Rows are points. The points of each table are mixes of a few directions, plus a little noise. How many directions does each table use, and how many do they share? Where both have some left over, give the other angles between the two spaces (their principal angles), to ten degrees, smallest first.
(in the rows, 128 means zero)

First:
[[180  61]
 [129 127]
 [152  97]
 [ 98 167]
 [ 81 189]]
Second (6 x 2):
[[178  61]
 [ 91 175]
 [117 141]
 [ 79 191]
 [159  89]
 [139 113]]
Directions: first 1, second 1, shared 1

First (8 x 4):
[[122 153 111 141]
 [119  70 125 118]
 [139 161 140 130]
 [156  93 193  91]
 [138 128 144 120]
 [108  17 122 107]
 [127 212 102 158]
 [116 192  87 160]]
Second:
[[132   7 169  83]
 [125 174 109 147]
 [111 144  92 148]
 [138  88 157 106]
 [137 169 133 135]
 [126 185 108 149]]
Directions: first 2, second 2, shared 2

First (8 x 9):
[[127  86 152 129 106 145 136 163 136]
 [120 137 115  98 203  94 131  98 146]
 [148 103  90 203  76 222 154 132  94]
 [117 137 141  72 190  66 131  90 160]
 [122 142 142 105 136  96 116 126 134]
 [132 138 140 144  72 140 118 140 115]
 [122 158 111 127 163 112  97 156 120]
 [137 120 133 145  82 150 140 121 121]]
Second, 9 rows:
[[196 202 125 150  23 159 169   7 122]
 [122 123 125 145 159 128 129 170 110]
 [124 128 150 138 112 123 140 137 114]
 [122 130 156 119 182 116 146 124 130]
 [ 75  91 136 101 140 149  65 134 154]
 [140 122 105 126 142 113 137 151 131]
 [123 101 131 103 148  84 140 160 142]
 [145 133  92 133 162 126 132 147 129]
 [108 123 133 140  87 157  97 120 120]]
Directions: first 4, second 5, shared 2; angles 30, 90

First (11 x 12):
[[116 128 111 150  94 127  67 107 162 137  78  67]
 [126  94 135 130 153 157 145 102 125 141  65 100]
 [145  77 181 146 115 132 115 104 147 182 116 106]
 [141  91 105 135 121 173 130 128 159 139  92 119]
 [ 92 145 112 154 125  99  65 130 135 129 117 139]
 [202 116 134  70  91  68 182 148  72  57 229 173]
 [109 155  84 152  99 130  73 146 170 128 131 129]
 [161  82 171 108 143 157 187  90 112 147  84  71]
 [123 178 152 110 143  92 158 142  92 112 191 154]
 [ 74 239 115 124 190 145 177 180 114 124 196 191]
 [119 106 103 134 138 123 110 132 123 114 108 160]]
Second (8 x 12):
[[190 110 146  91 143 123 135  89  95 101 114 105]
 [123 130  87 175  68  94  90 158 161 137 157 122]
 [124 159 138  74 141 213 123 136 170 123 132 146]
 [178 102 129 107 161  97 159  89  63  90  99 111]
 [ 91 115  79 147 142 197 125 163 178 142 101 174]
 [ 94 143  94 140 114 132 161 169 140 120 152 153]
 [135 105 249 159 108  36 127  85  89 193 164  71]
 [ 92 163 101 134 150 129 105 133 128 117 111 143]]
Directions: first 6, second 6, shared 4; angles 30, 70

First, 11 rows:
[[133 119 138 106 145  99 126 130 121 117 126 140 139 125 118 149 132 155
  128  96]
 [128 123 130 121 125 121 126 133 127 129 123 129 132 128 130 133 135 130
  127 121]
 [122 140 113 156  99 169 132 127 138 145 128 111 111 132 145 101 125  87
  128 173]
 [121 109 119 120  55 158 126 166 138 159  90 104 126 136 175 120 176  77
  123 152]
 [120 127 114 144  76 168 129 144 140 153 110 106 117 133 160 107 148  79
  126 168]
 [133 122 138 110 152  99 125 126 121 115 130 142 138 125 114 146 127 157
  129  98]
 [129  92 140  80  92 102 119 168 125 137  88 127 148 129 153 157 182 132
  122  90]
 [131 132 133 127 151 115 129 117 124 118 139 136 131 125 114 133 116 146
  130 117]
 [125 190 108 208 184 176 141  62 135 117 195 127  93 126  89  77  40 119
  136 195]
 [134 140 134 129 180 103 129 102 120 106 154 146 132 123  95 136  95 166
  131 109]
 [132 119 139 103 149  96 125 130 120 115 126 141 141 125 116 150 133 157
  129  93]]
Second, 9 rows:
[[139 144 149 128 127 151 143 147 142 174 104 121 125  90 104 127 138 134
  146 104]
 [121 133 131 123 132 130 132 127 128 136 124 131 125 122 128 131 130 131
  121 127]
 [ 38 157 123  65 180 115 136  97  95 161 132 181  99 106 170 170 133 150
    7 151]
 [164 114 125 155 106 130 121 137 139 106 131 106 141 145 116 110 124 118
  176 123]
 [122 140 140 120 134 138 138 135 132 158 114 131 122 103 120 133 134 135
  123 118]
 [184 103 122 172  93 130 117 141 145  88 135  95 149 158 109 100 121 112
  204 122]
 [114 124 117 123 133 116 123 117 118 110 139 136 126 143 143 132 124 128
  107 141]
 [110 144 139 110 141 137 137 131 127 162 117 139 118 101 125 139 134 137
  105 121]
 [158  96 103 159 104 108 106 118 128  56 156 111 145 186 139 109 114 111
  163 146]]
Directions: first 2, second 2, shared 0; angles 80, 80

First, 11 rows:
[[ 90 141 118 115  95 146 150 113 158 132 156 156 134  95 142 132 186 102
  114 119 115 150 126 164 169  97 131  90 155 133 118  26]
 [171 182 136 133  90 201 128 112 188 140 141 102 149  92 107 103 183 117
  149 156 121 126 110 129 132  99 134 118 134 121  81  53]
 [162 161 115 132 110 160 115 114 156 141 122 106 144  94 113 138 154 126
  131 140 124 135 108 128 117 133 112 135 146 131 123  96]
 [143 112 161 137 153 122 128 149 108 116 123 118 117 176 122  91  85 144
  150 140 140  99 145  98 112 124 152 142  84 114 109 201]
 [181 144 109 138 137 131  96 121 125 140  96  91 140 111 107 156 108 146
  131 137 132 128 106 108  87 169  97 165 140 134 150 172]
 [ 99 103  98 121 143  80 121 126  96 129 115 145 122 121 142 175 110 130
  100 102 126 147 127 141 126 161 103 134 153 143 179 147]
 [ 86  98 124 120 141  90 138 135 101 120 132 155 116 143 147 140 113 126
  111 108 128 134 141 139 142 132 130 119 130 133 150 141]
 [111 105 155 129 145 113 141 146 110 114 136 140 113 169 136  97 102 132
  138 128 135 110 150 118 134 113 154 123  95 118 113 165]
 [ 91 137 100 114 101 129 139 109 147 136 144 154 135  85 143 159 178 106
  102 111 114 158 119 166 160 119 112 100 171 141 144  39]
 [143 141 152 133 121 157 136 133 146 125 139 120 129 139 120  91 136 127
  148 145 129 113 133 118 132 104 150 122 106 116  92 120]
 [132  87 142 135 175  78 116 152  74 115 104 123 110 182 130 125  52 155
  133 123 143 106 145  97  98 159 133 159  94 124 150 249]]
Second:
[[ 92 123  63  70  92 142  89 104 166 130  89 180 114  89 149  55 139  55
  113 105 147 118 123 140  79 155 102 171 114 145 125  85]
 [147 133 168 162 148 121 152 141 103 126 152  96 137 152 113 171 120 168
  137 139 116 135 132 124 155 113 138 105 138 118 133 154]
 [124 117 121 129 118 133  95 148 158 109 114 107 117 101 120 106 144 123
  116 156 114 121 119 152 153 148 130 154 106 149 107 108]
 [155 119 128 126 159 120 148 131 109 149 143 142 136 145 151 164 129 162
  139 126 144 121 139  83 129  97 169  90 136 104 122 140]
 [149 133 168 164 149 120 152 142 103 127 153  97 136 153 115 172 120 171
  136 139 116 134 131 122 156 112 141 103 138 117 131 154]
 [145 108  85  88 150 126 129 119 128 160 120 179 128 124 175 132 140 133
  133 117 164 109 139  70 105  99 175 102 127 106 115 115]
 [159 117 171 172 156 120 128 169 124 114 146  70 129 135 111 173 137 191
  130 174 104 124 126 129 192 118 165 110 118 129 106 143]
 [ 93 157 138 128  93 133 142  97 117 119 129 136 133 139 104 103 104  81
  128  92 121 149 123 165  90 150  61 151 147 135 164 137]
 [ 88 144 111 111  86 138 115 103 142 116 112 144 123 115 114  78 118  66
  119 104 124 138 120 168  93 160  70 169 129 148 148 114]]
Directions: first 3, second 3, shared 0; angles 70, 70, 80

First:
[[118 153 117 129 142 125 121 145 153 125 152 138 129 151 112  92 156 117
  125 160 159 142  98 146 130  89  98 109 109 104 104 133]
 [104  92 166 121 130 142 141 108  72 124 150 122  58 106 165 128 103 154
  138  36  51 179 162 100 116 249 145 143 161 186 100 105]
 [118 145 122 128 140 127 123 140 143 125 149 136 123 144 119 100 148 121
  127 146 146 142 108 140 128 108 105 115 116 114 107 130]
 [128 139 121 129 132 126 124 135 141 127 132 132 136 137 119 118 139 121
  126 148 145 126 116 136 130 103 118 121 119 115 125 132]
 [146 105 133 128 109 127 134 111 111 133  93 116 143 104 140 173  98 136
  129 109 107  98 157 112 129 149 162 148 144 144 164 128]
 [158 100 130 130 101 126 134 106 111 136  74 112 160  98 140 193  88 136
  128 114 108  79 166 109 131 141 175 155 146 144 185 131]
 [129 153 110 131 136 122 120 144 159 127 137 136 148 148 108 106 152 114
  124 174 169 122 101 148 132  69 105 113 107  96 122 137]
 [123 136 125 128 134 128 126 134 135 127 139 133 125 137 123 113 139 124
  128 137 137 136 118 134 128 117 116 121 122 121 117 129]]
Second, 8 rows:
[[118 134 132 126 136 131 129 132 128 124 148 131 111 137 129 107 137 127
  128 121 125 149 120 129 126 138 113 123 124 128 109 123]
 [158 115 118 132 105 121 129 115 129 136  79 117 173 109 128 179 103 126
  127 144 133  74 148 122 135 104 162 145 133 123 181 138]
 [129 129 129 128 129 129 128 129 128 127 129 127 125 129 128 126 128 128
  126 128 127 131 128 127 127 127 127 128 128 127 127 126]
 [107 135 135 126 143 132 128 137 127 125 159 135 101 140 129  95 144 129
  130 120 123 162 115 132 124 141 109 116 124 130  95 122]
 [183 107 112 135  89 117 131 107 131 140  41 107 208  95 127 221  84 125
  123 152 138  34 164 116 136  88 186 158 138 124 223 145]
 [ 91 142 140 124 154 136 125 142 126 119 185 140  73 149 128  66 158 129
  133 108 121 193 103 135 122 154  88 108 121 132  66 117]
 [143 122 122 129 117 125 128 121 130 132 104 124 147 119 129 153 118 128
  128 133 131 103 137 125 133 117 142 136 130 125 151 133]
 [ 98 141 139 125 149 135 125 140 126 121 177 139  83 146 128  78 152 128
  131 114 123 181 107 136 123 149  96 111 123 131  75 119]]
Directions: first 2, second 1, shared 1

First (10 x 32):
[[139  99 120 126 169 158 103 111 198 121 156 116 126 149 123 171 120 149
  138 157  76 167 117 128 127 135 119 123 108 162 105 132]
 [123 129 148 134  82 119 138 152  92 126 118 143 111 130 140  92 117  98
  109 124 140 101 105 121 119 126 146 125 143 101 115 125]
 [172 164  86 163 194 216  99 123 166 131 148 100 132 151 117  74 135 224
  128 126 177 125 177 126 140 139 146 148  81  85 140 209]
 [143  97 146 137 128 177  97 129 189 110 161 129  88 175 140 111  98 141
  118 162  72 137  90 111 106 130 147 114 110 125  71 148]
 [132  69 180 130  87 169  91 137 199  98 168 146  54 199 155 102  75 108
  106 178  28 129  46  98  83 123 157  96 120 127  28 131]
 [112 154  88 115 146  57 178 132  50 159  84 121 210  44 105 204 173  92
  147  92 196 147 171 166 177 139  92 153 155 158 217  86]
 [ 96 163 135 113  77  48 176 141  23 145  79 144 154  75 128 119 152  78
  127  83 192  92 148 139 139 118 117 135 169 115 180  90]
 [ 80 144 123  76 146  30 155  76 105 139 100 126 169  79 109 209 169 117
  171  94 124 144 181 144 137 106  68 124 155 196 189  61]
 [131 140 131 126 144 150 108 105 160 120 141 122 106 154 127  97 127 173
  135 126 119 118 149 116 112 117 128 122 111 120 117 150]
 [150 122 123 158 106 157 135 174 100 132 125 133 131 125 136 102 114 102
  101 138 157 120  95 132 140 148 158 138 129  92 117 149]]
Second (8 x 32):
[[150 110 102  57 142 130 131 161 192  93  80  71 147 146  91 128 125 145
  105 182  74 172 139 141 113 150  94 131 143 134 212  75]
 [160 156 138  96 111 132 148 116 126  97 121 107 115 107 143  76 101 119
   97 143 160  87 106 139 106 114 132 167 177  52 132 117]
 [119 103 103 121 130 114 119 192 156 119  83  93 123 162  97 128 130 150
   98 142  86 166 145 135 121 138 130  98 115 163 200 105]
 [107  56 139 175  39  96 103 152  55 177 159 194 139 102 123  21 153 149
  127  78 224 118 107 156 126 122 173  80 101 105  61 183]
 [143 145 141 119 182 123 132   7 160 123 198 139 139  70 158 196 118 126
  168 123 149 116 110 147 131  93 105 177 158 121  51 133]
 [118 181 126 149 177 129 142 134 144 103 111  91  89 150 140 186 101 121
  106 126  86 116 140 115 127 109 137 143 141 147 167 116]
 [124 161 132 119 121 177 137 177 107 136  84 132 135 181 121 143 147  92
  149 149  74 132 154  71 149 179 108 118  94 150 167 117]
 [101 112 146 189 122 123 111  83  81 178 188 194 137 107 148 150 150 123
  177  80 170 118 123 120 152 118 142 109  93 155  36 178]]
Directions: first 4, second 5, shared 1; angles 80, 90, 90

First, 8 rows:
[[126 119 149  94 139  52 159 162 184 131 118 143  87 100 139 160 155 181
  116   7  55  80  64 164 161  60 151 168 108 139 197  97]
 [120 144 135 131 122 143 118 114 125 135 144 136 139 136 119 115 128 137
  120 133 144 121 140 133 109 137 130 122 124 131 108 119]
 [135 155 133 117  99 152 123 114 121 139 167 164 114 146 119 120 119 140
   98 132 151 126 154 168  91 104 160 104 126 136  87 100]
 [115 112 132 130 152  93 135 141 151 123 105 109 133 111 134 137 143 136
  143  93  96 111  95 109 161 131 109 157 119 126 171 138]
 [215  89  67 114  84 172 150 156  52 106 114 134  60 147 154 176  76  44
  137 238 159 239 170 150 122  78 179  56 181 126  91 141]
 [126 165 139 120  96 168 114 103 115 145 176 165 126 153 111 107 118 144
   93 143 164 122 165 167  77 118 156 101 126 137  70  97]
 [ 93 111 133 158 177 102 120 127 147 120  89  78 176 106 128 115 149 122
  166 121 110 108 100  62 170 191  67 167 118 114 174 168]
 [ 91 133 132 163 159 141 103 106 128 125 116  93 188 124 114  96 140 118
  151 160 147 117 134  70 134 204  73 145 120 117 129 161]]
Second, 8 rows:
[[181 149 173 117  78 140 151 115 136 186 159 141 169 129 115 198  92  94
  141 132 149 167  98  60  83  54 130 184 123 128 161 206]
 [126 127 127 128 130 128 127 129 128 126 127 127 126 128 129 125 129 129
  127 128 127 127 129 131 130 131 128 126 128 128 127 125]
 [ 94 115  99 135 160 120 113 137 123  91 108 120 102 127 136  83 151 150
  120 125 114 103 147 172 157 176 126  92 131 128 107  78]
 [130 129 130 128 126 128 129 128 128 130 130 129 129 128 128 131 126 127
  129 128 129 130 127 125 126 125 128 130 128 127 129 131]
 [145 135 142 124 112 132 135 124 130 146 137 132 141 128 124 149 117 117
  132 129 134 139 119 107 114 105 129 145 127 128 138 152]
 [ 58 100  68 142 193 113  98 146 118  52  87 112  73 127 145  36 175 174
  111 122 100  77 168 218 188 226 125  54 134 128  85  25]
 [199 156 189 113  61 144 159 110 138 205 169 145 183 129 111 222  80  81
  145 133 157 180  88  36  67  28 131 204 122 128 172 233]
 [ 91 113  97 136 162 120 112 137 123  88 107 119 100 127 136  80 153 152
  119 125 113 101 149 175 160 180 127  89 131 128 106  75]]
Directions: first 3, second 1, shared 0; angles 80

First:
[[108 163  75 157 168 119 148 104 151 127 116 134 105 116 113 164 170  97
  137 188 105  41 126 151 170 209 108 134 156 249 132 126]
 [135 108 152 114 123 142 114 137 115 126 136 131 138 130 129 117 108 144
  123 106 140 165 127 109 120  88 136 122 112  77 129 134]
 [134 107 148 114 141 148 112 133 113 123 138 136 137 126 122 124 109 145
  122 114 138 157 126 104 134  93 135 119 112  88 131 137]
 [121 118 117 128 196 163 110 114 120 118 138 151 125 109  99 157 128 133
  124 156 126 105 120  99 186 135 124 114 122 163 136 147]
 [127 114 130 122 168 155 110 122 117 121 138 144 131 118 110 141 121 138
  123 136 132 129 122 103 161 117 128 118 118 129 134 141]
 [132 132 135 127  93 110 137 136 131 133 122 115 131 137 144 112 127 126
  130 112 130 143 132 142  98 121 131 133 130 107 123 120]
 [137 125 148 119  82 112 133 141 126 134 125 114 135 141 148 103 116 135
  128  98 135 163 133 137  86 102 137 133 123  77 123 120]
 [129 157 119 142  56  75 161 137 150 141 107  99 121 146 162 107 145 108
  139 117 120 121 138 177  68 156 125 149 149 135 117 102]]
Second, 11 rows:
[[119 140 118 127 125 117 134 125 120 138 120 117 110 126 139 127 140 126
  140 130 130 129 129 138 118 146 129 124 138 146 126 119]
 [123 132 123 128 127 125 130 126 124 133 126 124 121 127 133 127 132 127
  132 129 130 129 129 131 123 134 128 128 131 135 126 124]
 [107 157 105 126 120 102 144 122 111 147 111 104  87 127 154 125 156 120
  156 133 134 127 130 149 104 170 127 122 153 171 122 105]
 [158  85 162 131 143 163 107 136 154 101 155 164 188 128  92 133  89 139
   90 121 119 128 125  99 163  70 128 137  93  66 136 161]
 [131 124 131 127 129 130 128 128 130 126 130 132 133 128 124 129 124 129
  124 128 128 128 128 125 132 122 129 129 124 123 129 131]
 [135 119 135 129 132 136 123 130 134 121 133 137 141 128 119 130 119 131
  119 126 125 128 127 122 137 116 129 130 120 113 130 136]
 [ 84 192  79 123 108  77 159 115  91 167  91  77  42 128 181 118 185 111
  185 139 139 128 133 169  78 213 124 114 180 218 116  79]
 [156  89 160 130 141 161 107 137 152 103 152 161 183 127  94 134  92 139
   91 122 121 126 126 101 161  74 128 137  94  71 137 159]
 [149  99 151 130 138 153 112 133 145 109 146 151 169 127 103 131 101 136
  100 122 123 129 125 109 151  89 129 134 103  85 134 151]
 [100 166  97 126 117  96 148 121 106 152 105  96  74 127 160 123 164 119
  162 133 134 128 131 154  96 180 127 119 160 184 120  98]
 [144 105 146 130 135 148 116 132 141 114 142 146 159 129 108 132 107 135
  108 124 124 129 125 113 148  97 129 133 109  95 132 145]]
Directions: first 2, second 1, shared 0; angles 40

First, 11 rows:
[[ 99  91  94 136 147 112 106 148 144 145 140 110 133 170 160 124 167 119
  126 138 142 106 132  88 154 149 109 134 122 147 130  93]
 [134 133 133 127 125 131 132 125 126 125 126 131 127 120 123 128 123 128
  128 125 125 131 127 135 124 125 132 128 129 125 129 133]
 [109 101 104 133 141 116 112 142 139 139 137 116 133 158 151 124 155 122
  126 134 137 113 131  99 147 142 114 132 124 141 129 104]
 [145 150 148 124 118 137 141 116 119 118 121 137 125 104 110 130 107 133
  129 123 120 141 126 150 113 116 139 125 131 117 127 148]
 [125 124 124 129 130 126 125 130 130 130 129 126 128 132 130 127 131 127
  128 129 129 126 128 124 130 129 126 129 128 130 128 125]
 [169 181 175 116 102 150 161  99 105 103 110 153 119  68  82 134  73 139
  130 114 108 160 122 184  90  97 156 118 136 102 125 177]
 [ 95  86  90 137 149 110 102 152 147 148 142 110 135 177 165 123 171 118
  125 140 143 103 134  82 158 152 107 135 121 149 130  89]
 [118 115 116 131 134 122 120 135 133 134 132 122 131 143 139 127 141 126
  129 131 132 120 130 114 137 136 121 130 126 134 129 116]
 [166 178 174 117 102 149 159 101 107 103 112 151 119  70  84 135  76 139
  132 115 109 159 123 182  92  99 153 119 135 102 126 174]
 [107 101 102 134 142 116 111 143 140 142 139 116 133 160 153 125 158 122
  127 136 139 111 131  98 147 144 113 133 123 142 129 101]
 [143 147 145 125 117 136 140 118 121 119 120 137 125 106 111 131 109 132
  128 123 121 139 126 149 114 117 138 125 131 118 127 146]]
Second, 10 rows:
[[129 142 133 128 126 124 134 134 114 104 116 106 117 126 113 134 114 133
  124 118 112 130 102 154 133 144 135 114 128 131 132 151]
 [122 126 123 130 131 123 126 135 126 122 126 115 125 136 128 129 130 128
  126 126 125 124 119 130 135 139 127 123 127 132 130 130]
 [148 143 148 122 116 143 139 108 130 137 130 159 133  99 119 126 114 130
  134 130 132 143 149 132 105  97 136 136 133 113 122 132]
 [130 123 128 127 127 131 127 122 135 140 133 142 133 125 134 125 133 126
  131 133 135 129 143 117 123 116 125 135 128 124 125 119]
 [118 124 119 130 134 120 124 139 125 118 125 106 123 143 130 130 132 128
  124 125 123 120 112 130 141 147 125 120 126 138 132 131]
 [103 108 103 134 143 111 113 152 129 122 128  93 124 164 143 129 149 125
  122 128 126 110 108 116 155 161 117 120 123 147 133 118]
 [125 137 128 129 129 123 131 138 116 106 117 103 117 133 118 134 118 132
  123 119 114 126 101 150 136 148 133 114 128 134 133 146]
 [108 119 110 134 140 112 119 152 121 110 122  87 119 157 132 133 136 128
  121 122 118 112  97 133 153 165 123 114 124 145 135 132]
 [121 124 121 130 132 123 124 135 128 125 128 117 127 138 132 128 133 127
  126 128 127 123 121 126 136 138 126 126 127 133 130 125]
 [174 136 168 115 101 171 144  65 158 197 155 249 160  58 133 112 121 123
  151 154 168 163 229  90  63  22 133 176 137  85 107  97]]
Directions: first 1, second 2, shared 1
